Every row gives one point. A path goes straight from each point to the next, and from the last back to the first. The post is the endless flat space through its rows: a point in 2 columns, a line in 3, a plane in 4, and so on, so that a path can go around it. Count how often the path circles the post. Going back the other way cancels.
In the rows, zero is written as 128.

Post (1 x 2):
[[124 129]]
Path (29 x 2):
[[ 91  88]
 [ 48 150]
 [105 158]
 [155 167]
 [182 109]
 [121  52]
 [ 95 108]
 [ 79 148]
 [129 196]
 [ 96 155]
 [ 68 103]
 [120  61]
 [139  76]
 [ 74  77]
 [100 128]
 [ 96 190]
 [ 98 194]
 [ 81 121]
 [110  46]
 [160  66]
 [145 140]
 [155 162]
 [160 138]
 [129 166]
 [ 98 146]
 [ 65 110]
 [111  83]
 [168 117]
 [134 109]]
Times around: 0

Post:
[[153 147 135 195  96  36 164  96  75]
 [131  69  33  99 145 147 239 116 126]
 [112 150 163 163  55 105 138 119 113]
 [132 100 106 185 127 150 157 109 136]
 [169 111  84 103 160 171 151 194 165]
 [146 164 179 156  89  84 121  71 114]
 [ 92 109  75  99 213 136 156 182 131]
 [114 170 134 137 181 136 187 152 105]]
Path, 24 rows:
[[101 164 125 156 122  65 105 148 150]
 [130 116  45 109 130 155  99 154 159]
 [127 123  63  88  99  99 211  98  89]
 [154 185  53 151 161  66 217 148  97]
 [199 127 108 164 150  94 170 157 168]
 [117  96 110 191 164 112 176 105 118]
 [141  91 111 138 135 139 206 150 100]
 [ 94 122  86  95 113 154 246 121  80]
 [100 134  64 156 155 120 189 124 105]
 [156 134  89 156  95 125 177 134 168]
 [ 81 129 110 155 182 110 188 170 109]
 [130 120 197 105 120 151 150 134 125]
 [108 151 169 158 188 149 220  61  43]
 [159 181 139 137 152  82 145 108  85]
 [ 60 158 114 147 134 172 140 167 143]
 [146 144 107 146  84  29 158  78 127]
 [144  87 124 163 123 177 153 136 178]
 [119 131 196 137 154 160 105 110 130]
 [180 150 148  23  67  80 124  74 122]
 [ 68 179  87  62 151 125 125 168 106]
 [127 155 107 142 106  99 187 120  84]
 [109 108  99 122 169 159 198 116  97]
 [ 75  84  79  84 166 148 181 231 124]
 [117 122 123 190 147 111 186 158 136]]
Times around: 2

Post (17 x 18):
[[ 88 131  75 136 127  97 140 142 165 135 181 103 207 130 122 153 105 109]
 [ 98 137  97  64 140 113 130 122 192 151 107 137 139 168  91 146 132 172]
 [218 135 121 230  69 153 123 179   8 201  99 221 174 195 142  56 157 159]
 [ 99 167 117 174 132  54 174 164 144 129  96 109 118 129 131 147 155 113]
 [183 247 193  78 129 116  73  76 182  89 125  61  97 158 233 181 127 118]
 [113 149 126  83 130  68 165 110 146  80 153 112 163  99 124 100 134 151]
 [129 116 147 148 179 123 167 101 161 151 160  89 102 161 148 107 114 126]
 [141 136 152 168  75 123 127 142 193 194 146 131  96 112 132 119 143  80]
 [199  78 175 140  87  39 169 130 122  75  54 105 146 111  64  71 139 108]
 [114 124 148 108  95  79 116  69 127  91 169 135 117 172 141 103  79  50]
 [121 166 140  58 184  82 111 118 191 113  67 126 150  53  44 147 204 124]
 [101 166 125 101  99 136 137 109 164 194 104 111 122 134  89  78 128 125]
 [152 158  95  62 178 134 194  72 171  90 135 174 225 145 111 180 125 149]
 [143 167  94 129 137 115 147  96 187 113 162  78 128 150 127 134 160 113]
 [139 120 100 186  92 112 119 123 149 185  76 129 101  72 129  99 159 106]
 [123 144  82 118 127  41 149 128 142 181 161 111 141 100  87 157 130  92]
 [196 117 154 123  80  91 159 141 137  13  92 107 103 115  87  91  65 108]]
Path (33 x 18):
[[132 154  60 133 117  95 162 184 147 101  61 168 153 104  80 122 202 105]
 [163 113 107 154 129  89 158 148 156 151 148  87 200 145 139 100 156 135]
 [124 163  71 161 115  77 149 159 150  86 207 160 211 131 112  90 136 121]
 [123 183 153 132  82 170 153 101 157 176 220 112 142 172  94  62  50 103]
 [136 117 114 205  67 160 134 160 178 133 118 123  98 117 137 154 134 158]
 [146 122 201 133  95 175 129 141 186 151  98  89 183 154 129 151 139 110]
 [153 151 116 101  60  79 152 199 154 160 122 135 128  90 130 147 136 105]
 [173 184 123  40 103  51 131 121 198 132 198  64  66 128 169 105  82 108]
 [116 134 117 137 133  80 234 136 196  99 209 115 152 146 111 107 125 135]
 [162 205 132 110 141  60 168  62 170 100 154  68 123  88  62 137 147  93]
 [167 168 124 178 108 149 119  97  93 189 129 158 195 112  90 115 199  67]
 [130 112 100  95 152 109 197  69 152  92 198 139 135 130  87 140  94 129]
 [152 114 137 126 153 118 131 122 128 111 159 140 136 118 141 131 135 121]
 [147 137 139 135  44 141  89 155 204 156 112 163 196 142 168 149 139  58]
 [172 166 160 108 185  68 128 116 126 119 163  78 159 153 107  99 156  96]
 [206 171 147  87  79 105 139  31 203 108 114  71 115 129  96  79  91 109]
 [144 220 106 114 128 146  93  67 179 124 105  79 104 121 119 133 172 153]
 [106 111 167 143 107  55 172 137 137  77 111 125 113 111 121 127 138 113]
 [157 105 110 145  62  73 165 161 144 150 183 143 164 115 129 137 189  55]
 [199 119  89 143 175 103 214 170 129 125 101 143 167 121 151 117 117 176]
 [181  41 136 169  91  99 177 151 170 204 144 169 209 132 118 104 103 121]
 [156 153 132 106 145  57 151 187 156 167 187 134 126 147 115 145  85 172]
 [163 167 119  84  19  50 135 114  72  81 152 184 213  99  68  65  90 120]
 [160 196 170 122  75 124  74 135 172  53  99  87 100 117  79 132 146  65]
 [ 95 111 111 129 103 147 138  97 155 160  85 117  46 137 154 161 105 130]
 [135  88 157  90 136  63 117 184 147 184 116 115 140  99 106 120 136 163]
 [119 116 182  49 111  37 139 131 133 175  77  54 104 142 123  71  42 151]
 [110 168 117 122 153 127  76  61 154 116  92 154 158 147 158 128 128 109]
 [212 203 204 131 110 119  93  83 122 131 169 157  85 166 163 197  68  97]
 [ 85 184 131 226 189 107 189 105 105  96  39 111  53 138 185 151 172 122]
 [153 123 145 139 112 124 130 146 167 119  64  70  87  61  88 105 115  95]
 [165  88 116 132  93 106 149 128 125 198  17 106 188 187 114  47 145 109]
 [221 110 111 183  93 135 149 118 117 149 119 115 230 160  99  32 176 112]]
Times around: 5

Post:
[[116  96 198 116 105 139 140 186 101 109 161  97  69 126 103  78 105  75]
 [102 155 101 118 108 145 147  63  78 131 145 153 118 104 125 134 115 132]
 [167 226 100 140  87 238 141  97 235 173 155 108 138  89 111 120 159  96]
 [120 116 180 130 146  75 163 133 125 148 111 119 120 113 142 108 138 122]
 [ 93 107 147 154  97 129 151 114 165 157 107 163 126 199 159  73 124 173]
 [ 81 107 131 105 149 133 161  76 152 114 103 121 120 156 143 130  91 131]
 [140 159  80 135  68 149 136 104 139  93  75  81 123  48 115 128 123 134]
 [136  97 156 158  71 143 110 134 128 102 176 161 127 108 139  88  95  82]
 [142 123 106 134 142 168 174  76 126 115 136 171 135 126 115 118 165 135]
 [128 126  93 105 136 115 171 174 149 147 137 121 117 182 177 176 101 157]
 [103 146 120 168 117 150 169 132 151 127 133 131  94 173 136 157 133 115]
 [ 92 152 144 163 123 132 174 144 128  81  70 122 139 157 168 120 118 141]
 [117 112 121  87 122 149 122 142 136  93  91 143  80 138 171 151 104 104]
 [118 148  81  86  67 125 133 112 149  97 167 147 149 130 152 119 141 128]
 [186 121  69 140 213 162  53  51 109  88  92 153 104 174 159  69 127 104]
 [109 119  35 138 216  67 174 216 110 138 102 161 156 141 141 142 190 135]
 [ 81 122 179  91 118 125 126 116 116 154  99 101 157 131 108 171 127 161]]
Path, 28 rows:
[[186 210 157 126 167 129 189 121 130 120 162 144 121 158 162  92 135 144]
 [162 129 102 144  97 134 130 128 149 216 187 135 102 200 145 156 112 201]
 [ 41 104  71 123  80 103 112  53 124  83 108 100 183 126 141 135  91 158]
 [154  98  85 153 155 114 113  66 160 117 138 138 144 124 136  97 158  81]
 [ 97  63  66 124 126 217 176 154 182 117 164 157  37 184 162 163  98 117]
 [199 118  95 114 151 135  57  85 110  99 109 103 113 197 167  74  87 177]
 [153 140  90  98  89 195 211 177 193  72  84 129  82 229 150 113 127 176]
 [114 141 115 118 124 100 144 191 161 162 125 120 189 150 141 127 105 157]
 [106 172 114  91 116 147 158 134 128 126 132 150 163 144 161 134 104 177]
 [133 176 156 151 114 132 140 164 159 114 116 124 147 161 129 139 204 163]
 [136 162 116 132 109 198 183 165 163  84 134 174  60 171 134  75 123  94]
 [132 137 174  61 193 112 199  39 123 158  90 116 122 108 118  87 148 118]
 [ 97 154 204 112 119 176 183 102 171 122  95  72 111 170 150  61 138 119]
 [ 75 170 134 166 108 141 182 136 167 142 164 112 101 110 178 104  75 102]
 [ 49 163  90 112 114 169  41 138 157 132 190  79 198 126 142  91  82  58]
 [139 143  42 117 150 175 138 166 123 184 142 117 145 181 133 171 125 138]
 [105  89 144 118 192 126  97 131 104 159  98 155 166 146 133 180 141  86]
 [145  83  77 142 138 121 132 119 167 130 142 157 120 125 146 136 157 108]
 [ 96  84 152 134  78 141 161 185 129 118 161 158 142 122 140 151  96 187]
 [124 138  80 140 111 229  91  88 142  90 148 113  61 131  77 111 165  50]
 [136 162 119  84 167 166 134 122 135 148 107 139 134 249 136  65 233 148]
 [140  93 149 154 124  66 197 128 149 110  51 139 132 137 155 148 111 136]
 [ 73 178 163 176  73 125 116 128 105 117 136 208 105  90 122  92 115 100]
 [ 90  91  82 147  43 161 147 143 177  63 138 202  99 101 169 166  93 132]
 [103 144 126 180 105  92 120 129  85  86 213 144 134 175 168  64  76 125]
 [122 157 112 149  81 204  66 134 121  84 112 168 167 139  95  90 131 117]
 [108 109 120 183 120 116 130  96 115 119  69 174  93 155 161 108 122  70]
 [119  55 155 103  98 172 144 173 162 126  73 215  63 162 134  85 168 126]]
Times around: 0

Post, 17 rows:
[[117 108 130 156 141 141 112 108 138 210 199 103 130  72 128 131 125 134]
 [102 131 145 151 198  90 159 132 102 138 155 113 103 131 127 113 146 116]
 [163 127 192  82 119  91 140 148 125 116 156 156 138 149 133 131 148 120]
 [146 145 113 114 170 124 149 168 159 135 119 116  98 177 222 103 119 148]
 [110 142 178 127  94 139 103 127 147 169 121 146  82 150 126 158 151 114]
 [123 155 154 128 161  83 150 144  90  99 123 116 113 138 181  98  87 136]
 [128 136 108 162 131 124 175 133 126 159  78 112 123 140 156 120  99 115]
 [102 150 165 184 111 143 114 129 103 119 165 137 144 126 128 117 172 112]
 [ 72 163 126 168  96 107 151  92  98 129 159 163 117  68 139 188 131  75]
 [156 134  97 111 130 128 127 158  77 164 107 119 111 149 180 146  83 124]
 [139 122  78 114 175 154 115 122 122 124 154  87 164  90 141  72 125  91]
 [109 147 133 135  91 132 133 108 103 149  95 120 134 160 125 146 173 152]
 [127 110 121  96 178 141 125  91 135 168 136 159 139 133 145 110 129 123]
 [111  62  91 156 141 168 113  99 104 165 168 130 136  64 108 133 128 113]
 [189  80 110  70 179 143  65 140 138 134 150 119 147 113 207 139  82  96]
 [111 149 119 139 111 140  86 113  94 109 140 163 137  87 107 185 119 120]
 [ 98 127 159 143  89 120 154 123 146 143 144  85 141 175  86 120 119 108]]
Path (28 x 18):
[[179  55  93 131 172 130 105 173  80 127 137 117 170  88 128  99 129 151]
 [ 95 131 123 118  72 120 140 122 106 179 103 127 156 125  98 150 131 153]
 [124 102 103 139  80 125 104 134  85 106 155 132 138  84 151 161 141 100]
 [203  92 128 166 111 151 101 133 111 190 122 156 134 136 180 132 127 141]
 [145 111  83 127 120 122 189 103 104 148 142 134 151  60 128 141 118  52]
 [149 120 188 115 144 132 138 104 177 189 168  88 180  92 109 126 125  84]
 [ 82 163 141 249  94 149 131 132 108 152 157 139 160  66 174 146 118  53]
 [144 130 119 140 128 128 114 160 114 107 148  90 163 105  61 109 140 109]
 [156 101 109 136 141 133  64  98 117 151 181  84 164  59 112 144 113 131]
 [207  54 136  81 143 159 108 130  76 173 150 115 169 143 144 144 117  94]
 [154 152 119 125 154 147 108 134  87 161 180 178 173 119 171 178 124  61]
 [158 154  96  66 166 146  86 185 116 125 115 121 114 159 143 108 105 160]
 [109 136 161 154 114 107 135 144 147 200  92 139  74 154  91 115 108 157]
 [179 142 114 119 135 104 166 129 134 196 126 157 104 148 128 139 139 144]
 [146 119  84 105 205 136  81  92  93 147 174  90 152  65 169 141  31  62]
 [130 106  90  95 207  89 178 122  92 175 165 107 109  42 147 168 124  74]
 [ 74 101 133  96 151 111 152  72 120 163 149 104 159 115  83  93 185 131]
 [137  77 152 139  90  98 106 113 147 156  53 108 129 157 152 137  66 139]
 [180 118 132 131 119 151  81 143  93 122  94 142 137 128 141 139 134 148]
 [193 158 166 104 172 114 115 168  96 200  69 119  90 139  95 154  79 149]
 [ 48 133 105  90 156 124 140 109 105 136 154 142  75  99 130 152  89  78]
 [ 49 137 120 139  72 120 121  58 175 161 138 153 160  86 116 147  62 105]
 [109 177 105 154  84 142 121 118 146 156 108 163 122 125 111 136 156 146]
 [137 104 114 151 112 175  83 124  94 150 167 160 113  76 116 141 139 147]
 [186  94 165  86 183 131 144 172 105 124 183  92 146 148 186  89 106 145]
 [129 115 116 113 123 142 185 122 130 178 158 137 102 111 111 156 161 101]
 [133  87  92 194 131 198  79 123  72 156 158 158 125  81 155 168 191  85]
 [147 106  97 165 188 129 111 131 152 174 122 122 127 126 190 139  98 134]]
Times around: 4
